Each row is a point. The window is the flat piece filled in between its corners: a triangle in 3 columns, a solid with four corners in 4, and so on. A path goes straight from each point to the next, and from the last back to the first. After which points does the path pass through the window?
In the rows, zero is written as 128.

Window:
array([[166, 109, 160],
       [ 89, 147,  87],
       [118,  74, 120]])
Path:
(1): [101,  94, 124]
(2): [142,  94,  91]
(3): [148,  80, 112]
(4): [105,  96, 144]
(5): [ 64, 136, 104]
(6): [101, 135,  77]
(7): [167,  81, 145]
(8): [137,  75, 196]
(9): [100, 103, 133]
(10): [135,  68,  91]
(11): [121, 115,  67]
(12): [ 48, 128, 111]
(13): [120,  59, 190]
(14): [169,  70, 110]
(15): [134, 129,  65]
(16): [ 67, 143, 115]
Through the window after points: 1, 3, 9, 15

Window:
array([[147, 141,  41, 213],
       [101, 141, 181,  80],
       [155, 129, 165, 133],
       [144, 179, 179,  76]])
Path:
(1): [144, 159,  95, 200]
(2): [175, 108,  66, 150]
(3): [123, 154, 162,  62]
(4): [100, 181, 192, 105]
(5): [125, 167, 168, 134]
(6): [163, 102, 148,  96]
(7): [150, 120, 103, 115]
(8): [ 94, 155, 131, 182]
(9): [117, 176, 172, 136]
(10): [126, 139, 125,  82]
(11): [143, 140, 103, 126]
(12): [125, 191, 136, 206]
(13): [137, 170, 158, 143]
(14): [164, 120, 122,  95]
(15): [152,  92, 143,  53]
(16): [106, 174, 174, 134]
Through the window after points: 5, 11, 13, 15

Window:
array([[ 79, 122,  28, 134,  81, 137],
       [ 67, 181,  72, 121,  62, 131],
       [106,  94, 198,  86, 135, 155],
       [187, 114, 198,  90, 152, 115],
       [122, 127, 154, 160, 123, 169],
       [192,  77, 206, 122,  77, 147]])
Path:
(1): [ 66,  99, 131, 160,  77, 102]
(2): [122, 169, 115,  99,  85, 204]
(3): [128, 148, 114,  69, 134, 191]
(4): [ 82, 111, 126, 134, 101, 100]
(5): [ 73,  92, 141, 145,  89,  88]
(6): [144, 120, 136, 106,  86, 217]
(7): [186, 142, 139,  69, 127, 180]
(8): [132,  94, 185, 135, 135,  74]
(9): [108,  95, 177, 114, 129,  95]
(10): [157, 126, 132,  94, 117, 173]
(11): [121, 128, 108, 124, 108, 178]
(12): [ 96, 101, 147, 164, 104,  87]
(13): [ 65, 165, 105, 154,  97,  89]
(14): [100, 159,  90, 103,  61, 166]
(15): [146, 112, 151, 121,  94, 170]
(16): [129,  97, 146, 164, 103, 107]
Through the window after points: 7, 9, 11, 13, 15

Window:
array([[ 85,  77,  95, 126, 144,  92, 125, 185, 134],
       [108,  93, 128, 208,  79, 119, 135, 109, 107],
       [ 86,  93, 108, 156, 125,  79, 208, 153,  82],
       [117, 140,  36,  93, 182, 138, 204,  86, 156],
       [142,  84,  44, 141,  95, 153, 185, 118, 138],
       [229, 111, 153, 124, 150, 179,  93, 121, 130],
       [142, 152,  95,  76, 157,  39, 136,  77, 101],
       [171, 188,  73, 159,  91, 139,  75,  97,  85],
       [141, 106, 221,  66, 126, 112, 151, 125, 109]])
Path:
(1): [144, 122, 131, 182,  83,  99, 161, 133, 143]
(2): [ 84,  70, 102, 146, 130, 152, 113,  76,  63]
(3): [141,  64,  96, 108, 149, 160, 133, 115,  75]
(4): [168, 119, 133, 130, 121, 131, 147, 127, 136]
(5): [190, 165, 126, 144,  97, 107, 131, 149, 146]
(6): [122, 144,  86, 126, 117, 149,  85,  67,  51]
(7): [149,  93, 115,  96, 158, 155,  99,  64,  53]
(8): [150, 132, 110, 130, 115, 110, 122, 125, 138]
Through the window after points: 1, 3, 5

Window:
array([[139, 157, 108, 124, 144,  80,  87, 135, 132, 148, 144],
       [173, 130, 164, 147, 160, 201, 107, 157,  61, 132, 156],
       [134, 125, 135, 167, 190, 148, 100,  92, 130, 181, 115],
       [123, 109, 134, 123, 162, 157, 103, 116, 118,  61, 136],
       [196, 131, 145, 144, 147, 102, 153,  81, 124, 121, 112],
       [141,  83,   7, 166,  82, 138, 133,  76,  94, 135,  88],
       [ 84, 144, 145, 192,  14,  84, 109, 215, 197, 192, 158],
       [107, 176, 115, 106, 139, 151, 117,  67, 102, 158, 112],
       [180,  88, 133, 103, 147, 137, 149, 135, 165, 134, 104],
       [ 92,  94, 140, 112, 141,  87, 181, 191, 140,  78, 155],
       [116, 182, 121, 109, 202, 138, 169, 108, 207, 119, 155]])
Path:
(1): [131, 144, 119, 149, 147, 128, 138, 149, 126, 143,  82]
(2): [128, 146, 158, 131, 161, 126, 128, 159, 153, 110, 125]
(3): [126, 104, 175, 118, 138, 116, 139, 127, 145, 138, 202]
(4): [112,  83, 134, 119, 118, 102, 142, 120, 139, 119, 200]
(5): [117, 118, 130, 128, 150, 113, 159, 170, 130, 100, 123]
(6): [114, 145,  68, 156, 138, 120, 128, 179, 134, 101,  65]
(7): [126,  90, 141, 124, 118, 122, 145, 110, 126, 127, 180]
(8): [154, 115, 146, 136, 146, 166, 118, 127, 100, 141, 170]
(9): [164, 170, 126, 162, 155, 163, 126, 168,  93, 109,  68]
(10): [140, 179, 127, 151, 157, 140, 109, 164, 115, 116,  92]
(11): [138, 105, 130, 116, 120, 135, 117,  97, 118, 168, 179]
(12): [142, 125, 132, 103, 143, 105, 120, 102, 144, 166, 192]
(13): [122, 192, 142, 148, 179, 137, 117, 157, 142,  99,  69]
(14): [142, 155, 116, 163, 175, 126, 126, 136, 135, 113,  84]
(15): [119,  96, 143, 124, 151, 138, 119, 108, 129, 149, 165]
(16): [145,  81, 109, 125, 101, 126, 109,  91, 157, 140, 179]
Through the window after points: 4, 6, 8, 10, 14, 16

Window:
array([[138,  73, 135,  83,  78,  16,  72,  64, 159,  63,  99, 154],
       [107, 122, 112, 125, 122, 134,  73,  99,  76, 170, 107, 169],
       [127,  59,  61, 143, 121,  87, 100,  87,  95,  40, 159, 137],
       [146, 117, 100, 200,  41,  22, 108,  87, 164,  90, 182, 181],
       [ 39, 144, 173, 152, 145, 120, 172, 116, 147, 155, 100, 122],
       [ 44, 162, 121, 132, 160, 113, 146, 195, 106, 173, 106, 200],
       [144, 101, 160, 143, 127, 159, 114, 187, 121, 153,  97, 183],
       [ 53,  27,  71, 125,  52,  66, 117,  59, 191,  82, 159, 140],
       [169, 147, 105, 131, 199, 181, 123, 154, 164, 162, 184, 206],
       [ 69, 129, 193, 161, 160,  82,  58, 175, 142, 171, 109, 150],
       [ 34, 146, 172,  91,  92, 128,  75, 140, 105,  96, 113, 132],
       [118, 126, 117, 160, 171, 172,  85, 121, 187, 101,  84, 207]])
Path:
(1): [100, 166,  90, 141, 143, 126, 102, 168, 182, 162,  90, 134]
(2): [113, 108, 180, 134, 127, 123, 111, 119, 137, 148, 156, 230]
(3): [ 78,  86, 170, 170, 113,  82, 127,  99, 114, 109, 156, 247]
(4): [120, 138,  95, 140, 117, 106, 102, 133, 184, 114, 120, 107]
(5): [136, 131,  66, 137, 127, 117,  94, 134, 170, 128, 123, 130]
(6): [ 93,  85, 151, 151, 138, 102, 124, 105, 134, 120, 138, 209]
(7): [ 78, 127, 149, 149, 147, 129, 138, 122, 134, 128, 132, 188]
(8): [107, 136, 107, 143, 127, 105, 106, 139, 158, 145, 107, 140]
(9): [ 96, 141, 123, 122, 121, 121,  79, 150, 147, 122,  95, 134]
(10): [ 71, 108, 168, 136, 135, 151, 119, 118, 119, 107, 135, 215]
(11): [106, 116, 183, 120, 152, 113, 119,  83, 104, 150, 152, 244]
(12): [131, 141,  86, 141, 133, 124,  72, 175, 159, 114,  86, 110]
(13): [ 96, 124,  77, 133,  97,  89,  79, 165, 193, 129, 127, 122]
(14): [ 92,  98, 147, 153, 120,  92, 114,  99, 132, 122, 147, 184]
(15): [ 91,  99, 147, 128, 109,  92, 104,  92, 109, 110, 152, 180]
(16): [113, 117, 107, 136, 116,  88, 107, 134, 139, 123, 128, 134]
Through the window after points: 7, 9, 13

Window:
array([[127,  80, 179,  93, 145, 132, 139, 112, 161, 134, 128, 150, 141,
        138],
       [126, 177, 138, 109, 138, 130, 127, 142, 129,  93, 100, 129, 168,
        129],
       [136, 113, 123, 161, 140, 122, 157, 138, 152, 133, 115,  99, 105,
        119],
       [145, 115,  62,  72, 116, 119, 141, 110, 152, 140,  77, 159, 116,
        143],
       [135, 159, 123,  92, 132, 174, 132, 142, 125,  89, 122, 109,  80,
        126],
       [163, 140, 111, 125,  72, 182, 137, 134, 179, 147, 106, 129, 119,
         95],
       [ 78, 129, 181, 101, 145, 150,  71, 153, 108, 178,  71, 103,  63,
        162],
       [ 93, 108, 120, 134,  84, 134, 128, 136, 144, 126, 141, 122,  92,
         95],
       [ 58, 147, 210,  63, 133,  92, 178, 202, 243, 192, 157,  99, 122,
        134],
       [121, 134, 118, 143, 116, 100, 142, 111, 125, 167, 195,  67, 105,
        138],
       [ 94,  98,  95, 119, 167, 193, 139, 249, 144, 200, 221, 192, 154,
        100],
       [105, 139, 104, 133, 112, 187, 148,  99, 154, 113, 106,  84, 127,
        114],
       [139, 159,  88, 100, 166, 126,  92, 105, 167, 108, 138, 126, 117,
         91],
       [131, 158, 124, 148, 171,  79, 170,  30, 133, 151, 144, 170, 116,
        104]])
Path:
(1): [128, 133,  90, 116, 124, 144, 139, 130, 170, 116, 128, 145, 122, 153]
(2): [142, 136, 123,  99, 127, 134, 165, 105, 133, 144, 122, 105, 128,  48]
(3): [115, 117, 110,  80, 123, 145, 135, 146, 150, 167, 110, 108, 133,  89]
(4): [119, 135, 122, 138, 134, 134, 145, 110, 181, 119, 144, 152,  74, 177]
(5): [104, 141, 117, 157, 139, 133, 103, 142, 176, 140, 165, 154, 106, 162]
(6): [114, 116, 129, 114, 127, 129, 151, 139, 144, 165, 135, 105, 123, 106]
(7): [119, 129, 132, 103, 134, 127, 141, 134, 154, 161, 112, 105, 118,  95]
(8): [ 75, 136, 159, 144, 120, 137, 139, 129, 187, 132, 165, 140, 127, 194]
(9): [132, 139, 112, 142, 116, 149, 114, 142, 172, 123, 134, 154,  97, 172]
(10): [108, 116, 130,  73, 121, 147, 140, 159, 134, 158, 118,  88, 134,  78]
(11): [125, 119, 121, 110, 125, 121, 143, 119, 116, 147, 140,  84, 107,  92]
(12): [107, 150, 118, 143, 124, 146, 138, 125, 166, 145, 158, 118, 127, 156]
(13): [119, 150, 111, 141, 101, 182, 123, 120, 190, 102, 135, 135,  98, 164]
(14): [115, 130, 120,  92, 153, 142, 154, 127, 103, 142, 111,  82, 129,  70]
(15): [131, 146, 130,  95, 126, 138, 153, 139, 124, 143, 127,  87,  96,  90]
(16): [109, 129, 123, 140, 124, 129, 105, 122, 153, 145, 143, 132, 126, 172]
Through the window after points: 11, 13, 15

Window:
array([[109,  95, 132,  92, 118, 137, 140, 115,  92, 105,  74, 180, 158,
        152],
       [175, 142,  83, 144,  85, 146,  93, 108,  64, 101, 134, 153, 145,
        142],
       [154, 135, 124, 119, 158, 136,  75,  37,  77, 105,  86, 136, 203,
        115],
       [171, 171, 150, 139, 101,  95,  92, 133, 122, 104,  88, 109, 179,
        132],
       [ 93,  67, 128, 157, 145,  68, 115, 111, 158, 172, 112,  69,  38,
        150],
       [ 43, 190,  75, 179, 139, 215, 125, 156, 116, 108,  61, 131, 182,
         68],
       [183, 156,  92, 129, 169, 123, 126, 137, 166, 115, 145, 136, 138,
         98],
       [127, 183, 108, 113, 156, 113, 126,  98,  65, 131, 112, 145, 158,
        181],
       [130, 113,  81, 144, 121, 103, 132,  87, 136, 105, 134, 133, 220,
        174],
       [ 93, 119,  86,  53,  78,  73, 127,  81, 167, 191, 106,  61,   7,
        131],
       [112, 146, 106, 106,  90, 114,  82, 106, 196, 229, 142, 149,  50,
        147],
       [ 53, 185, 145, 160, 127, 211, 149, 114, 142,  92, 140, 120, 143,
         90],
       [ 94, 116,  99,  56, 126, 130,  54, 135, 174, 177, 160,  80,  64,
        163],
       [109, 143, 109, 137, 104, 223, 175, 160, 119, 200, 133, 112, 167,
        116]])
Path:
(1): [163, 134,  89, 143, 124, 200,  90, 103, 161,  97,  69, 117, 129, 186]
(2): [ 60, 162, 148, 117, 123,  97, 151, 128,  90, 144, 172, 137, 145,  68]
(3): [115, 147, 113, 122, 125, 101,  93, 125, 120, 133, 136, 138, 119, 106]
(4): [161, 113,  74, 116, 123, 162, 110,  44, 130,  77,  70, 103, 148, 207]
(5): [138, 139, 108,  99, 120, 126, 110,  99, 144, 133,  98, 118,  95, 171]
(6): [ 83, 153, 113, 122, 103,  98, 129, 117, 116, 168, 134, 103, 134,  80]
(7): [101, 132, 101, 131, 150, 108, 110, 144, 128, 142, 159, 132, 126,  89]
(8): [170, 149, 103, 121, 118, 145, 111,  98, 147, 125,  94, 114, 125, 156]
(9): [123, 161, 108, 136, 142, 173, 125,  84, 123, 112,  90, 117, 146, 160]
(10): [103, 149, 116, 111, 131, 109,  94, 117,  96, 148, 134, 142, 154, 103]
(11): [ 85, 120, 117, 119, 138,  86, 112, 129, 125, 198, 144, 119, 101, 102]
(12): [122, 123, 111, 136, 110, 134, 112, 106, 161, 157, 112, 110,  83, 159]
Through the window after points: 1, 5, 7, 9, 11

Window:
array([[211, 177, 153, 164,  94, 115, 167, 147, 156, 158,  75, 201,  73,
        173],
       [156, 116,  84, 152, 163, 134,  99, 126, 113, 102,   7, 137, 118,
        147],
       [155, 142, 149, 110, 233, 176,  85, 239, 112, 118, 110, 160, 233,
         84],
       [113, 148, 130, 108, 162,  83, 138, 138,  96, 130, 193, 124, 114,
         86],
       [139,  25,  98, 150, 120, 129, 169, 136, 101, 175, 145, 158,  98,
        157],
       [163, 156, 143, 107, 120, 165, 125, 138,  85, 128, 149,  66, 175,
         99],
       [119, 111, 147, 170,  67, 143,  99,  64, 147, 105, 201,  61, 100,
         46],
       [119, 136,  87, 167,  83, 188, 160, 211, 111, 171, 132, 153, 174,
        138],
       [106, 136, 132,  42, 143, 130, 179, 112, 137, 184, 110, 148,  94,
        182],
       [210, 165,  88, 190, 160, 149, 140, 131, 164, 195, 143, 203,  99,
        100],
       [182,  96,  98, 130, 101,  95, 107, 171, 148, 154, 145, 122,  87,
        106],
       [173, 112, 106, 151, 148, 109, 156, 125, 161,  75, 116,  98,  50,
        121],
       [150,  99,  97,  68,  79, 165, 129,  83, 108,  90, 104, 149, 139,
        147],
       [119, 147, 113, 164, 117, 137, 130, 152, 135, 133, 157,  95, 209,
        159]])
Path:
(1): [126,  65, 114, 142, 112, 106, 151, 167, 154, 158, 101, 120, 178,  24]
(2): [157, 177, 131, 141, 119, 177, 112, 117, 102, 118, 178, 111, 111, 154]
(3): [182, 143, 130, 143, 158, 160,  80, 142, 123, 169, 166, 129,  88, 160]
(4): [136, 123, 114, 149, 120, 108, 174, 163, 137, 120, 111, 114, 140,  88]
(5): [176,  85, 106, 124, 129,  71, 174, 111, 144, 157, 153, 108, 173,  82]
(6): [ 88, 153, 147,  92, 101, 207,  80, 160,  92,  88, 104, 120,  70, 181]
(7): [157, 124, 105, 130, 157, 154,  60, 129, 114,  82, 156, 105,  74, 162]
(8): [161, 118, 129, 150, 104,  97, 229, 128, 168, 138, 101, 110, 120,  63]
(9): [158, 111, 102, 169,  79, 108, 169, 143, 158, 164, 105, 147, 158,  49]
(10): [171, 138, 131, 138, 162, 149,  95, 166, 109, 107, 148, 129, 122, 150]
(11): [118, 123, 123, 163, 158, 221,  70, 140, 115, 107, 172, 103, 140, 154]
(12): [139, 140, 112, 144, 108, 104, 151, 149, 136, 145, 139, 116, 173, 133]
(13): [143, 128, 116, 139,  80, 121, 197, 154, 169, 132, 124, 125, 151,  73]
(14): [133, 130, 102, 163, 116, 179, 107, 162,  98, 157, 144, 142, 132, 148]
(15): [152, 113, 102, 165, 157, 136,  89, 148, 110, 139, 137, 162,  78, 173]
(16): [163, 134, 113, 111, 112, 118, 154, 131, 143, 141, 127, 125, 135,  79]
Through the window after points: 1, 7, 11, 13, 15

Window:
array([[ 46, 175, 177, 124,  91, 153, 146, 187, 166, 107, 168, 165, 130,
        145],
       [166, 110,  53, 128, 146,  90, 170, 174,  49, 113,  99, 136, 196,
        117],
       [ 96, 158,  73,  73,  69, 105,  67, 107, 107, 146,  82, 136, 154,
        127],
       [ 71, 130, 131, 172, 120, 131,  90, 218, 184, 125, 144, 137,  75,
        194],
       [136,  88, 101,  84,  94, 185, 130, 179, 173, 157, 163, 166,  86,
        159],
       [143, 135, 163, 203,  92, 121, 115, 137, 183, 178, 178, 137, 121,
        154],
       [106,  85, 164, 138,  79, 126, 120, 174,  84, 153, 176, 100,  66,
        142],
       [149,  88,  57, 130, 174,  90, 152,  62,  77,  91, 144,  61, 195,
        147],
       [116, 120,  84, 193,  31, 140, 143, 172, 207,  98, 212, 170,  41,
        149],
       [104, 198, 127, 204, 110, 222, 111, 199, 139, 109, 182, 134,  97,
        155],
       [175,  89,  91, 135,  69, 115, 142,  86, 103,  78,  64,  83, 204,
        177],
       [ 67, 151, 119,  94, 141, 135, 152, 110,  96, 154,  12, 121, 117,
         93],
       [131,  93, 120, 114, 125, 120,  80,  90,  98,  81,  73, 171, 151,
        107],
       [ 63,  81,  81, 158, 110, 143, 119,  96,  83, 138,  74, 123, 219,
        122]])
Path:
(1): [118, 145, 149, 151,  73, 126, 129,  74,  59, 126, 128, 214, 126, 188]
(2): [ 98, 142,  95,  97,  76, 106, 107, 106,  83, 138, 102, 173, 141, 165]
(3): [116, 123,  83, 118, 108, 142,  83, 150, 159, 131, 106,  75, 155,  88]
(4): [109, 126, 101, 115, 100, 129, 108, 177, 146, 117, 138, 112, 131, 129]
(5): [ 81, 133, 113, 155,  92, 140,  93, 120, 135, 162, 102, 191,  87, 203]
(6): [ 70, 158, 115, 172, 117, 130, 143,  83, 109,  98, 126, 207, 144, 195]
(7): [132, 101, 128, 149,  95, 133, 108, 159, 149, 177, 123,  83, 143, 102]
(8): [131,  48,  91, 135, 134, 140,  97, 184, 159, 108,  83,  67, 138, 106]
(9): [105, 153, 125, 115,  75, 102, 157,  82,  88, 140, 163, 171, 132, 178]
(10): [ 67, 161, 101, 164, 104, 118, 142, 173, 121, 137, 170, 192,  88, 197]
(11): [115, 106, 131, 146,  64, 152, 126, 154, 172, 103, 155, 118, 113, 112]
(12): [ 75, 124, 115, 134, 130, 117,  99, 177, 124, 109, 137,  96, 140,  87]
(13): [125, 137,  93, 118,  97, 160, 148,  73, 116, 181,  77, 201,  96, 213]
(14): [108, 139, 142, 139,  93, 134, 159, 120, 100, 153, 125, 199, 113, 204]
(15): [124, 104,  91, 144, 105, 132,  93, 165, 143, 121, 136,  99, 120, 121]
(16): [117,  99, 112, 126, 116, 129, 106, 147, 122, 113, 111, 116, 134, 114]
Through the window after points: 2, 4, 6, 10, 16

Window:
array([[153,  84, 110, 130, 124, 141, 137, 161, 156, 221, 141, 115, 130,
        218],
       [116, 153,  97, 132,  91,  91, 142, 167, 170, 205, 139,  78, 215,
        167],
       [131, 121,  91, 143,  91, 144, 102, 170, 129, 188, 117,  64, 125,
        116],
       [159, 170, 116,  74, 146,  89, 112,  66,  55,  91, 204, 183, 141,
         92],
       [135, 227, 101,  78, 133, 220, 142,  40,  68, 123,  90, 118, 143,
        146],
       [ 50,  81,  67, 121,  95, 130, 174, 154, 144, 226, 120,  90, 148,
        160],
       [ 92, 126,  71, 103,  84, 127, 113, 182, 107, 158, 120,  79, 143,
        227],
       [114, 179, 188,  60, 107, 149, 128, 101, 108,  96, 206, 137, 137,
        106],
       [162, 149,  92,  22, 170, 162, 148,  81, 124,  88,  95,  88, 124,
        143],
       [101, 136, 104, 135,  74,  84, 133, 119, 173, 187,  97,  95,  99,
        186],
       [117, 118,  87,  59,  63, 124,  90, 148, 155, 228, 119, 123, 152,
        163],
       [124, 124, 186,  81, 140, 113,  74,  47,  66,  99, 157, 129, 190,
        119],
       [130, 177, 114,  73, 169, 188, 128, 110, 112,  71,  56, 184, 136,
        130],
       [131, 122, 110, 108,  95, 139,  83,  59, 141,  81, 217, 151, 174,
        121]])
Path:
(1): [168, 124, 115, 104,  75, 161, 160, 130,  84, 133, 119, 149, 183, 163]
(2): [134, 138, 104,  94,  92, 164, 146, 126, 119, 142, 105, 110, 134, 142]
(3): [ 77, 184, 105, 114, 175, 147,  78,  85, 132, 185, 128,  92, 165, 181]
(4): [ 66, 130,  70, 121, 171, 156,  57, 167, 130, 169, 191, 103, 134, 103]
(5): [128, 135, 107,  87,  88, 136, 136, 130, 108, 147, 121, 103, 154, 174]
(6): [164, 114, 111,  92,  54, 153, 171, 102,  83, 136,  77,  74, 178, 111]
(7): [ 92, 171, 125,  96, 178, 106,  79, 121, 156, 147, 172, 147, 161, 175]
(8): [ 90, 129, 114, 117, 139, 151, 104, 108, 147, 151, 161, 105, 134, 168]
(9): [160, 139, 110,  79,  56, 139, 140, 122, 121, 147, 102, 115, 179, 141]
(10): [176, 150, 120,  71,  37, 149, 146,  98,  98, 113, 127, 103, 188, 129]
(11): [114, 168, 112,  96, 166, 152, 111, 100, 123, 133, 123, 134, 134, 153]
(12): [ 86, 169, 117,  96, 191, 132,  75,  97,  96, 160, 158,  90, 137, 156]
(13): [137,  97, 123,  90,  50, 129, 156, 131, 133, 144, 127, 130, 169, 152]
(14): [130,  85, 110,  73,  32, 119, 153, 134, 118, 171, 126, 123, 131, 175]
(15): [ 93, 200,  91, 125, 178, 136,  80, 139, 149, 163, 135,  81, 172, 153]
(16): [ 98, 166, 108,  77, 146, 138, 112, 119, 140, 130, 119, 111, 132, 144]
Through the window after points: 6, 12, 14, 16

Window:
array([[186, 139,  90, 170, 190, 186, 112, 161, 170, 162, 171, 101, 157,
        144],
       [183,  61, 153, 164, 179,  66, 171,  99, 118,  75, 147, 127,  99,
        229],
       [105,  76, 121, 139, 158,  80, 142,  99, 145, 154, 196, 160, 141,
         98],
       [129, 127,  86, 112, 103, 195, 135, 121, 239, 168,  63, 173, 111,
        100],
       [223, 172, 183,  63, 105,  93, 139, 144, 201, 106, 144, 170, 119,
        121],
       [129, 204, 150,  58, 173, 171, 146, 123, 203, 126, 174, 107, 146,
         93],
       [122, 100,  84, 106, 159, 118,  57, 152, 209,  61, 122, 114,  93,
        101],
       [ 88, 108, 106, 147, 104,  71, 133,  98, 161,  36, 151, 165, 153,
        100],
       [155, 187, 120,  22, 126, 130, 105,  90, 147, 130, 120, 148, 126,
         77],
       [244, 127, 169, 113, 105, 179, 161, 137, 181, 179, 172,  71, 148,
        132],
       [151,  95, 147,  38, 152,  89,  82, 212, 169, 126, 151, 120, 207,
        135],
       [104, 147, 147,  48,  93, 119,  62, 129, 187, 136, 182, 160, 166,
        115],
       [165, 114, 108, 163, 126, 109, 143, 174, 151, 137, 122,  94,  79,
        166],
       [119, 108, 158,  74, 147, 111, 102, 164, 125,  43, 182, 163, 129,
        109]])
Path:
(1): [179, 141,  79,  58, 144, 100, 156, 138, 201, 125, 184, 138, 129, 140]
(2): [153, 136,  77,  51, 130, 128, 164, 142, 137, 107, 218, 120,  96, 135]
(3): [137, 112, 177, 141, 136, 111, 105, 138, 176, 115, 109, 162, 181, 118]
(4): [146, 143, 151, 119, 135, 145, 111, 132, 170, 117, 130, 121, 137, 120]
(5): [187, 119,  90,  77, 140, 119, 130, 157, 191, 121, 183, 152, 134, 148]
(6): [189, 117,  71,  87, 154, 104, 190, 158, 138,  93, 210, 148, 136, 161]
(7): [163, 115, 169, 128, 134, 122, 109, 120, 173, 113, 122, 113, 124, 149]
(8): [150, 133, 188, 126, 148, 123, 123, 132, 177, 160, 131, 103, 125, 106]
(9): [187, 137, 122,  80, 134, 153, 148, 135, 176, 116, 179, 115, 150, 144]
(10): [159, 118,  64,  83, 157, 123, 148, 163, 156,  97, 192, 146, 117, 189]
(11): [161, 145, 193, 115, 123, 129, 116, 113, 172, 156, 112, 125, 156,  78]
(12): [123, 128, 146, 116, 115, 157,  86, 151, 173, 138, 114, 126, 139,  82]
Through the window after points: 8

Window:
array([[ 73, 132, 130, 144, 129, 128, 134, 121, 143, 137,  68,  99, 102,
        117],
       [ 88,  87,  63,  53, 204, 149, 148, 185, 135, 117, 143,  99,  86,
        161],
       [ 75, 106, 124, 230,  50, 166, 110, 111, 187, 107, 123, 138, 123,
        126],
       [172, 168, 126, 190, 128, 178, 142, 183, 178, 169, 106, 126, 123,
        208],
       [ 98,  83, 127, 165, 158, 121,  86, 200, 127, 152, 120, 191, 121,
        164],
       [135, 147, 111, 130, 192, 158,  54, 151, 138, 160, 115, 184, 158,
        133],
       [129, 120, 191,  65,  78, 141,  76, 117,  97,  84, 164, 125, 143,
        115],
       [161, 136, 131,  67, 119,  91, 171, 123, 149,  69, 146, 137, 151,
        193],
       [133,  53, 163,  86, 119, 138,  99, 146, 150, 112, 123, 135, 215,
        188],
       [125, 126, 142, 163, 146, 128,  93, 173, 131,  62, 164,  53,  98,
        152],
       [205, 185,  85, 126, 117, 112, 115, 128, 143, 167, 137, 105, 134,
        129],
       [113, 166, 130,  73, 102,  88, 138,  82, 144, 137, 189, 128, 140,
        174],
       [112,  96, 155, 160, 129, 145, 136,  95, 157, 133, 170, 141,  94,
        133],
       [122, 119, 168, 185, 109, 113, 133, 187,  35,  61, 121, 141, 249,
        179]])
Path:
(1): [104, 118, 129, 149, 121, 140, 129, 155, 163, 119, 146, 123, 139, 125]
(2): [110, 144, 150, 129, 118, 140, 127, 154, 174, 131, 160, 145, 149,  98]
(3): [129,  98,  98, 136, 124, 134,  98,  99, 104, 144,  87, 154, 135, 211]
(4): [121, 105, 121, 148, 110, 132, 104, 125,  99,  87, 114, 118, 137, 191]
(5): [120, 130, 169, 144, 116, 107, 150, 185, 127, 109, 164, 123, 170, 138]
(6): [130, 152, 138, 119, 108, 116, 135, 159, 158, 120, 124, 132, 157, 100]
(7): [130, 111, 120, 139, 141, 143,  98, 108, 116, 141, 122, 111, 117, 188]
(8): [117, 113, 107, 132, 125, 141, 106, 124, 130, 111, 121, 113, 104, 179]
Through the window after points: 6, 8
